Every row gives one point. Any point is a mix of the corners, with weights that add up to 1. It lies inside the corners' shape when no weight is negative. Say inside or outside, and name the corners with a negative weight.

Corners:
(1): [ 14 -26 -19]
(2): [ 60 -15   8]
(3): [  6   1 -58]
(4): [10 29 11]
Points:
[  9   0 -50] -> inside
[ 13  -3 -43] -> inside
[21 12 -4] -> inside
[29  0  1] -> inside
[29  0 10] -> outside (3)
[ 53 -13   4] -> inside

Corners:
(1): [  4  16 -10  -4 -40  -1 -13  15]
(2): [-16 -44  29  13   0  13  60  -7]
(3): [  1  17  24 -46   1 -17 -15  18]
(4): [ -5 -33  19  15 -16   0 -10  15]
(5): [  4 -16 -25  -4 -15 -14  -5   3]
(6): [-33   1 -28   2 -20   7  -9   7]
(7): [  2  13 -16 -11   0  10  -1 -19]
(8): [  3  20  -2 -18   7   2  -3  29]
(9): [ -1  11  13   6   2 -24  24  -6]
Points:
[-10 -15   7   2  -6   5  22  -2] -> inside
[-14  -2 -21  20 -29  -5   0  -9] -> outside (2, 3, 8)
[-17 -37 -15  23 -25  10  13  12] -> outside (3, 7, 9)
[ -9 -26  11   5  -5   4  32  -2] -> inside
[-11 -24   6  15  -1  -1  23  -2] -> outside (1, 3)
[  0   5  -8  -5 -12  -1   0  -2] -> inside
[ 0  4 -7 -6 -5 -4  3  1] -> inside
[  0 -22  19   2 -11  -1  16  -6] -> outside (6, 8)
[-14 -11 -18   1   0  18   2  10] -> outside (1, 3, 9)

Corners:
(1): [ 10 -12  24  -3 -34  38  14   3   6  -6   3  -9   0 -26]
(2): [ -4  -3   6 -24  -5 -21  16 -24  -6 -15 -11  20   6  12]
(3): [ 30  22  -5  44   7   8  20  -8  16   5   9  -7 -18  -9]
(4): [-23  14 -29   8  15   2  -7 -39  -2  15  39 -14  23  15]
(5): [-30 -41  28  -9  16  14  31  20  16   2  27   4  21  -7]
(6): [ 18   9 -35   8  43 -26 -34 -20  13   4 -19   1 -11  26]
(7): [ -4 -28  10 -15  16   9  21  23 -10 -42  15  36 -16   8]
(8): [-17  -2  16 -17 -21   5 -16   0   3 -29   6  -5 -39  -3]
(9): [ -3  18  -2 -23   4  -1 -22 -11  12 -33  27   0 -23 -23]
(10): [ 17  13  -3   4   9 -22 -22   1 -20   4  -8   9 -11 -35]
(11): [-40  -2  11   4 -18  -4 -60 -14  19   3  24   0  28 -36]
(12): [ -8   5 -16  -1  -6   0 -21 -19  23  15  -1  19 -18  -4]
(13): [  5   7  29  -6   4 -12 -49  18  12  10   1   8  -5 -23]
(14): [ -4   8  31  -8  21  25  -8 -15   8   1  11   0 -10 -18]
(15): [ -7  20 -14 -16  16  -8 -24  -2 -12  -9 -28  10  23   4]
Points:
[  6   6   7  -7   1   1  -7  -6  -5 -15   3   2  -3 -12] -> outside (5, 12)
[ -7  -4  10  -3   4   3 -11  -3   9  -2  13   4  -4 -13] -> outside (15)
[-8 -1  4 -4  7  5 -3 -5 10 -4 16  3 -2 -9] -> inside
[-4  0 15 -3  4 10 -4 -3  6 -9 13 -3  0 -9] -> outside (10, 12)
[-38 -13  19 -36   3   2 -13   3   1 -19  17  21   6  -4] -> outside (1, 3, 6, 10)

Corners:
(1): [ -4 -24  -2  -5   0   0   6  -3 -33  -6  -3  -7  21  25   9  -7  -2  17
   3   0]
(2): [ 14   9  28   5  14 -60  16 -22   4  11  36 -48 -15  -5  -1  -1  21 -14
   6  -2]
(3): [ 32  12  14  33   8 -20  14 -39  -3   9  27 -42 -22  13  -4  -8  -8   2
  18  -4]
(4): [-28   4  16   1 -21   0  -3  -3  23  32   9 -11  13 -27 -29  12  25  19
   5  -4]
(5): [ -2 -23  10 -28 -10   0  -6   9   8  -9 -21   1   8 -25 -12   5  -6  -9
   2  15]
(6): [  4 -33   2  23  14 -13   6 -14   4 -17   0 -16  -2  36  -2  -2  -5   4
 -29   8]
(7): [  1 -28  -7 -22 -15   3  20  22  12 -17  -9 -21  -4  -6 -30   4  23  20
  10  19]
(8): [-19 -16   2  -7 -24  -9  20  29 -14 -12 -11  -4 -28 -13  -9  25  -1  14
  -6  16]
(9): [-19   9  44 -24 -35  -6 -14  21   4 -20 -26  -8  -1 -28 -31  23  25  17
  -9   1]
(10): [-11  -7 -16 -19 -31 -11   4   1   4   4 -25 -10  12  23   2   6   7  -7
  10   9]
(11): [-11 -21 -15 -13 -20 -10  -7 -11  -1 -21  12  -7   0  18 -21  -4 -12  17
 -13  -2]
(12): [ 18 -16  -6  16  -2 -19   6 -18 -25  -8   8 -42  18   1  -1   7  -6   6
 -29  -3]
(13): [  8   5   5  16  -2 -43  18 -28  10  -3  -5  -8  -1 -24  -8 -14  21 -11
  17 -16]
(14): [ -6  10   3  15  18 -36   2  -8   2  16  -8 -36  -7 -11 -25 -26   0 -10
   2 -12]
(15): [ -6 -27  -3  -6  -7 -20 -14   5  -6  -3 -16  -5   1   5 -33  32  13   9
  14  -2]
(16): [ 23   5  11  27  26 -17  35 -35 -20   4  35 -48 -24  11  -9  -1   6 -30
  -6 -32]
(17): [ 37 -16   3  -1 -19 -43   0   4   2  14   1  -3 -25   5 -13 -29  27 -20
   3  -5]
(18): [ 12  -6   0   4  -1 -34  -3  -4  23   7  -2 -35  -6 -17  15 -13   9  -5
  19 -41]
(19): [-14  27   4  -4 -16  -1  -4  45   0 -14  17   5  16  -8 -11  35  12  13
  12  25]
(20): [  9  -4   6 -26  -7 -15  16  15   8  -2 -21   5   5   2 -21  23  -9  21
 -20   0]
(21): [ -2 -12 -25 -10  11   1 -10 -16  -8   1 -11  -6 -10   5   3   5  18  12
 -13   2]
Points:
[  2  -3   6   3   1 -20   6  -5  -1   2   0 -23  -5  -3 -12  -3   6  -2
   0  -9] -> inside
[  3  -4   7   2  -7 -20   6  -7   0   1   1 -19   0  -6 -12   3  10   3
  -2  -3] -> inside
[  2 -13  -7  -4  -7 -12  14 -14  -5   5   2 -15  -2   4 -12  -7   7   4
  -2   5] -> outside (6, 9, 15, 18, 19)
[-10   3  14  -5 -14 -14   6   7   1  -3   2 -18   3 -13 -17  15   8   9
   6   1] -> outside (6, 17, 21)
[  1  -5  10  -5  -9 -17   4   3   2  -2  -8 -14  -2  -8 -15   6  12   4
   0  -1] -> outside (11)

Corners:
(1): [  1   6  -2 -20  14   7   2  12 -21 -16  -1  36  -7   4   1  -8   3  16
  19  13]
(2): [-14  -7 -27 -16   8  -9   9  -1  21  21  28 -22  10  -2  35   7  -5  28
  -4  16]
(3): [ -4 -21 -11   7  39  -2 -13 -31  -5   6  -2  24   4  13  -5   1   7  -6
  10 -14]
(4): [  7  14 -21  18 -20 -28  18 -29  27   4 -13  14   6 -30  47  27  -9  14
   6   5]
(5): [-20 -35  -8  -6  19  -5   2   0   7  -6 -13  27  -9  -5   4  15  -1 -13
  20  -4]
(6): [-32   3 -38  11  10  -5 -30 -26  23  17  11 -21  -1 -19  30  -8   8   8
  13  16]
(7): [  6  11  -5 -13  30  15  19   9   0 -17  -8  30 -23  18  -5   8   6 -31
   5 -24]
(8): [-31 -27  -2   9  22   3  -1 -12 -30 -16 -37  22   5  42   2  -1  -3  -5
  33 -14]
(9): [ 51   0  10 -24 -32  15 -24   1   9 -12  -5   6 -25  47   0   6 -17 -13
  -6   3]
(10): [  0  -3 -26 -13   6 -17 -13  -7  -1 -25   7  -9   6 -10   4  36  -2  21
  -2  -9]
(11): [  1  -4 -17  12 -17 -28  -7  -3  60  -4  23  -6   7 -12  40 -13  11   6
  -9  17]
(12): [  3 -19 -28  32  27   7  24 -11   6   1 -11 -27   7 -37  36   6  11   8
  12  13]
(13): [ 18  -7  45  -6   0  13  10  11 -11 -35  10   8 -39  26 -33  23 -16 -28
 -18 -16]
(14): [ -3 -14  -4   6  45  -7 -23   7  -3  11 -21   8  15   1   8   0   9  -9
   9  16]
(15): [ 25  -8   8   8 -15  24   4  36 -12 -17 -14  13 -16  -2 -23   0 -23 -13
  -9 -20]
(16): [ 19   8   3 -18   7   7  -6  -8 -11   2 -19  15   9 -15  21  -9  39   8
  21 -23]
(17): [ -4 -13 -19  13   3 -20  -2 -18  25   5 -19   4 -10 -15  35   1   9  21
 -27   1]
(18): [ 30  -6  19 -13 -16   0  20  17   2  -6 -35  16 -20  36 -42  20  -2 -15
 -17   1]
(19): [ 26   4  16 -25 -12  -5  32  20   7 -24 -17 -15 -13  -5  -4 -21 -25 -13
 -27 -12]
(20): [-20 -13   9 -20  12  27   6  -2 -14 -14 -14  33  20   8 -11  13   6 -39
  -8   2]
(21): [-17 -29 -34   3   6 -26 -10   5 -10   8  26  -7   7 -26  24   8   6  -7
 -10  28]
Points:
[ -2  -5 -19  -5  -1 -14 -11  -3  11  -2  -2   5  -3  -3  26   0  -1   9
   3   3] -> outside (3, 12, 13, 18, 20)
[  2  -7   3  -1  15   6   0   7   0 -13 -24  11  -7   1  -4   0   6  -5
  -2  -9] -> outside (2, 3, 4, 9, 21)
[  7  -5  -6  -1   2  -3   5   3   7  -8  -4   2 -10  -1  10   6  -2   0
  -1   0] -> outside (3, 20)
[  0   0   0 -17 -13  -8  -1 -14  17  -2  -3  13  -7  18  14  -2  -2   9
   0   4] -> outside (7, 10, 12, 14, 15, 21)
[ -2  -4  -7   0   1  -3   6  -9   5  -5 -11  14   3  -4  14  12  -1  -5
   2   0] -> inside
[  2 -10  -5   2  -5  -5   2  -3   8  -5 -12   0   0  -2  13   9  -4  -2
  -1   1] -> outside (1, 3, 7)
[ 1 -8 -5 -2  1  3 -2  2  6 -7 -5  9 -1  1  6  3 -1 -7 -1 -1] -> inside
[ 3 -7 -8  0  3 -6  4 -2  7 -6 -5  3 -4 -2 10  8 -5 -2 -4  3] -> outside (16)

Corners:
(1): [ 35 -11 -17  26   1   1   8  17  -5  11  17  -8   0  -6  11  32 -51  47
 -25   1]
(2): [  1  10  -3   2  15   5   6 -30   9  11  12  15  -9   0 -11 -19 -11 -36
  33 -15]
(3): [ 17   4 -12  -5   0  -6   0  16  30 -17   5  -3 -19  -2  15  35 -37  23
  -8  -2]
(4): [ 15 -23  -4  21  -8 -20  12  -2  25  13 -13 -14 -16  10 -24 -50 -13 -14
  26   3]
(5): [-18 -15   1  15   9  16  14  -3  -2  -6 -15   8 -11 -22 -33  14   6 -41
 -17   8]
(6): [  7  11  -3  -4  -4   6   7 -27 -22  11 -15  -9 -23  27  -3 -39  16 -44
   7  15]
(7): [-23  -4  14   8  19  -1  18  11  11   5  29 -20   3   3  10  38 -17  34
 -10   3]
(8): [ 10   2 -16   3  -1 -13  30 -29  14   2   0 -24 -14   5 -12 -43  16  -2
 -14 -16]
(9): [ 22 -33  18 -11   0  -5 -10   2   1   6  23   6  -8   8   0  43 -24  29
 -14 -11]
(10): [ 30 -15 -10 -10  13  -6  19  -3   1  10   8 -20  27 -22  32  24  -5  31
 -17  10]
(11): [ 19 -17  -5   7   1   8 -12  12   2 -13   6   3   4  15   0  31  -5  46
   2  -8]
(12): [ 18 -14 -19   8  -6 -34  13  24  -7   4   7   6 -29 -29  28  15 -14  40
  -1  -9]
(13): [ 16   9 -23   6   9 -22  36 -33   4  22   2  40  -7  27 -38 -30  18 -33
   5   1]
(14): [ 10 -12  11  27   4  24   5  -5  18 -22   9  17  17  19  12  17  11 -33
 -16 -27]
(15): [ -7   5  22  -4  18  10   1   0  15  -8 -22  36  22  30  -3   0   5  -4
 -35 -42]
(16): [  4 -13  29  13  46  46   6  -2  17 -11  -2  32 -18   8  14  21  24   9
 -24 -20]
(17): [ 15   5  21  17  -6 -33  10  -5  -6  -8  -7  -7   9  -3  23  37 -44  60
 -18  10]
(18): [  7  18  36 -22  -8  37 -14   9  21 -12 -12  24   3  16 -22   8  28 -26
  -2 -29]
(19): [  4   1  11  10  41 -25  20 -20   8  20  -8 -17 -14   5 -20 -18  19 -31
  28 -12]
(20): [ 11  12  11  -2   9 -15 -21 -19  16  -1  11   4   3   3 -23 -38  11 -14
   1  13]
(21): [-21   8  -3  14  -1   1  -1 -40  12  18 -11  -1 -11  16 -19 -15  24 -26
 -18   3]
Points:
[ 11   1   0  11   4  12   2  -9   9  -5  -4  20  -1   6   1  -1   1 -15
  -5 -10] -> outside (7, 8, 9, 19)
[ 10   2  -1   3   4   0   8  -9   2   2  -3   8  -4   4  -3  12  -2  -7
  -7 -11] -> outside (4, 7, 16, 20)
[ 11   4  -7   0  -4 -24   1 -11   8  11   9 -12 -17   5 -12  -8 -13   9
  10   8] -> outside (5, 10, 14, 15, 16)
[  9 -10   0   5   9   9   9  -2  10   1   0   7  -6   9  -2   6   3  -3
  -5 -12] -> outside (17, 20)

Corners:
(1): [  3 -18   9  29   5  10  -1 -20  16 -34   1 -15  -2 -17  -5 -35 -39   2
  14  13]
(2): [ 26 -28  -1  31  -6   5  13   3  -4 -22 -18   4   2  22  -1 -20 -27  -7
  -8  11]
(3): [  2 -33 -22   4 -17  -8  -3  -3 -15   1 -11  16 -10 -32   8  -5  44   8
  25  -7]
(4): [  0  -9  -6   0 -27  31   0  -1  -9  21  19 -12  -3  -7  12   1  44   6
   8  -5]
(5): [-21 -20  -4  32  -5 -13   4  -6   0 -31  26 -13  15  10  -3 -26 -45 -15
  29  15]
(6): [-10  17 -12 -29   7  11  52   8 -12  34  -1 -15   7 -38   2  22  33 -12
 -45 -12]
(7): [  6 -28  -4  33  -3  -6  -2   6   4 -30 -20 -27  -5  13   0  -1 -41   3
  27  14]
(8): [-24  11 -11 -34   8  38  43 -10   9  27   0  21  21 -25  27  16  31   6
 -14  17]
(9): [ -6  32 -10 -53  14  -7  29 -10  12  33  16  11 -12 -12   5  15  27   9
 -35   4]
(10): [  7 -54   3  11 -18  15  18  -4  23 -15 -11 -11  15  13 -30 -23 -29  -3
   9   7]
(11): [-18  21 -15   8  -4  13  -5 -22   2   1   5  13   2   8 -13  24  48   9
  -8  -7]
(12): [ 15  16  14 -32  11   2  42 -15  -5   3 -13  -4   5 -18   1  16  34  -8
 -13  19]
(13): [ 29 -17   3  26 -30 -16   5 -15   8 -22  -8 -18  23   1 -11  -8 -60   5
  16  -6]
(14): [  4  -1  -9  -7  -6  14 -36   8  -9 -10  12  26   7 -10 -13  22  28 -17
  21   2]
(15): [-13   6  -9  -6   7   3  21 -13  19  40  12  -1   3 -27   3  14  41 -16
 -15  38]
(16): [-16  23  25 -23  11   2  32  -3   6  42   1  25 -18 -19   0   0  34  -2
 -16   4]
(17): [-19  -3 -23 -29 -48  18 -28 -16 -18  18 -12 -15  -2   3 -13  14  46  -8
 -17   4]
(18): [-18 -33  -2 -12 -29   8 -25 -12  -4 -12  10  22   3 -11  15  32  28   4
  -4  -3]
(19): [ -2  33   5 -19 -11  18  55   5   6  18  12  12 -12  -4  -8  31   5  -1
 -29  38]
(20): [  1  -7  16  36  -8  -9   6  27  21 -32  -9 -15  23   0  -2 -27 -33  14
   4  26]
(21): [-11 -25  11  -9 -16  15 -16 -10 -31  12  12   0   3   2 -18   7  19  26
 -11  22]
Points:
[ -9  -5  -5  -5  -9  11   9  -1  -3   3   5   3   5 -12   7   3   1   4
  -4   7] -> outside (10, 11, 12, 15)
[ -5  -2   0  -7  -6   9  16  -4   1  10   0   0   1 -12  -2   2  14  -1
  -8   5] -> inside
[ -6  -4  -5  -3  -5   8  12  -7   4   9   3   1   3 -14   2   4  18  -1
  -3  13] -> inside
[ -1 -10  -3  -1  -5   4   9  -5   1   2  -3  -1   2  -6  -1  -1   7   0
  -3   5] -> outside (19)
[ -4  -5  -5  -6 -11  15   8  -8   4   3   7  -2   9  -4  -6   4  12  -1
  -7   9] -> outside (3, 7, 16)
[ 2 -7 -1 -4 -8  9 11 -4  2  3 -4  1  2 -6 -2  5 10  2 -6  8] -> outside (5)

Corners:
(1): [-20   7 -24   0  18 -12 -36 -17  19  10 -36  -9  -3 -35   0  18  10  11
  22  17]
(2): [-16 -23   1   9   3  -1 -27 -29 -17  -9 -19 -20  -8  15  11  13   2   1
  19   8]
(3): [-21  32  24  -9  17   8  19   9  15 -19 -18 -26   9 -25  14 -10 -25 -23
   9   6]
(4): [ -9   7  26  -6 -26  21  13 -17  21  -2  -1   9   9   2  12 -15 -37 -18
 -25 -13]
(5): [ -8  19  24 -12 -43  -9  15  12 -11   7 -17   5   6   6   8 -14 -15  14
  -7 -52]
(6): [ 24  -3  28  27  -7  17   5   7  26  -2  17   5 -24 -30  23 -30 -44 -20
 -21 -60]
(7): [  5 -24  16   9 -33 -26 -15 -13   2  13 -28 -15 -27 -20 -31 -22  -5   8
 -10 -18]
(8): [-11  12  -6   1   6  -2 -19 -38 -25  12 -13   7  -7  -9 -23 -16  23  18
  20  -7]
(9): [-28 -25  -2   1   3  12   1 -27   7  26  19 -26  -8 -33   1   0 -34 -14
   2  -5]
(10): [-35 -33 -32  23   5 -22 -40 -29  -1 -14 -28  -3  30  15   9  -2  27  11
   4  17]
(11): [-26   2  -9  26  16 -25  -1   1 -26   4   5   4  15 -27  -5  29  18  17
  -1  10]
(12): [ 14 -24 -26  -5 -26   8  16 -21  -3   9  -9  13   6 -16  12 -28   7 -11
   1 -23]
(13): [  4  37  29 -28  30   1  29  16 -29 -20   4 -17  33  20  24  21   2 -20
 -32 -27]
(14): [-10 -12  21  -7   8 -22  25  17  -7 -10  29  24  36   4  10  25 -18  14
  -9 -29]
(15): [-13 -12  23   2  -3 -22  -7 -41  -8   6 -22   2  -4  12  16 -21 -26  16
 -12   1]
(16): [-25 -17  -6  -5  14 -11   2 -22 -10  12 -12  -7 -11  -5 -16   9 -34  -1
   0   7]
(17): [ -3  32  21  13  26 -42  14   2 -32 -14 -11  -4  28 -10   9   9  13 -18
   5 -17]
(18): [-25   1  -4  -6   4 -26 -11  10 -13  20   9  12  -2   1   3  20  24  16
  13  -9]
(19): [  8  28   6  17  16 -17  11 -22  13   7 -15  -3  -6  11 -29  -4  -9  26
  -4  -2]
(20): [  3   0 -15  -7 -17 -17 -14   4  -3  27  -3   7  22   5 -22   2 -10  27
 -16   7]
(21): [-20  17 -27  -2  -2   3 -28 -13   4 -16  10  -7 -11 -14 -20  19  -3  23
  -1   9]
Points:
[-11  -2  16   8 -10 -18   4  -4   8  10 -10   1   4  -7  -4  -5 -22   6
 -11 -12] -> outside (2, 8, 12, 13, 21)
[ -9  -2   7   2   1  -9   0  -9  -6   3  -7  -2   4  -4   3   0  -5   1
  -1 -12] -> outside (21)
[-12   0   2   3   3  -6  -4 -12  -3   1  -9  -4   2  -8   1   1  -9   1
  -1  -5] -> inside
[-13   0   0   0   4 -12  -9 -13  -1   6 -13  -3   2  -8   1   3  -5   7
   0  -2] -> inside

Corners:
(1): [-12   3 -25   6  13   6   5  -3  -9   8   5   6  17  13  10   2  -3 -32
  14  18]
(2): [ -5  -2   3  19 -14   2   7 -13 -12 -22  -5   3   6   8  15  15   9 -21
 -26  12]
(3): [ 16   3  -8   8   7  17 -17   5  -5 -12   8 -10  -2  29 -27 -24   9 -14
 -28  18]
(4): [-10 -10 -15   9  17  -1 -37  -1 -18 -13  -7   7   8   6  -7  13 -20 -28
  42  -9]
(5): [ -2 -34  11  14  23   8 -22  -3   3   5   6  20  34 -28 -23  37 -20  -1
  20  -7]
(6): [-29 -12 -24  11   1  25 -19   9  -5  23  28   4   5  12   4  11  -5  -6
   8   4]
(7): [ 26  13  11  -3 -11 -21   3  -5  -2  20  19  -4   9  11   1  15   2   7
  26  12]
(8): [ 42   4  -7  10   4  -2  -8  13   0  17  17   0 -34  24 -29   4  11 -10
  22   6]
(9): [ 11 -15  31   2   0   1  13   8  26  14  30 -22 -11   2  -7  11  34 -27
 -20  12]
(10): [-22 -10  -8  19  20  11  -4  16   4  12  -3  -8  20 -21 -10  39   7  -7
  48   0]
(11): [ 13  15   6   8   6 -10 -30   1 -24  15 -29 -12  -6 -12  -6  25 -13  -1
 -15  14]
(12): [  0 -20  10  37  -4   4   6   8  -8 -13  13  15  22   7  10  -3 -14   8
   1  24]
(13): [ 36  19   4  10 -30 -20 -24  14   6  22 -27   3  -7 -14  16  -6  10  -1
 -12 -14]
(14): [ 38 -11  24 -12  30  -7  -7   2  -5  19  -3   2  12  -7   8  32  -4  -4
  32 -13]
(15): [ 24 -19 -10  16   3 -21 -12  14  22  10   9 -13   5  -1  15  13  19  10
  -2  16]
(16): [ 21  -6 -16  19 -18   0   7 -27 -11   5   9  11 -16  13   1 -40  -5   9
   1  -7]
(17): [  8 -10  -2 -19  -7   3 -11  17  -9  16   4   4 -12  -7   5  14  -5  15
 -12   0]
(18): [ 36 -21  23  -6  -4   5  -8   2   6  11 -13  -2  -1   3 -17  60 -16   4
  18   3]
(19): [-16  -3  -1  26   8  -1 -13  -5   7   3 -26  26   1  16  -3  13 -18   7
  18 -17]
(20): [ 27  15   3  22  -5 -16 -10  21  11  -1  13 -11   1  -5  22   5 -18  -3
   8  -7]
(21): [  7  29  11  20  -2   0 -12  -6   0 -20  10  15  16   0  21 -19  -9   2
  22  29]
Points:
[ 22 -12   7   3   2  -3   4  -4  -2   9   2   1  -6  14 -11  16   3  -4
  -6   9] -> outside (4, 6, 10, 13, 20, 21)
[11 -5  2 10  2  0 -9  2 -3  8 -2  4  0  4 -5 13 -7 -4  8 -3] -> outside (15, 21)
[11  3  4 13  0 -2 -7  2  0  0  5  1  3  2  5  6 -2 -6  7  7] -> inside
[ 12   0 -11  11  -1  -2 -15   7  -1   6   4   4   1   9   4   2  -5  -2
  21   2] -> outside (2, 5, 9, 11)
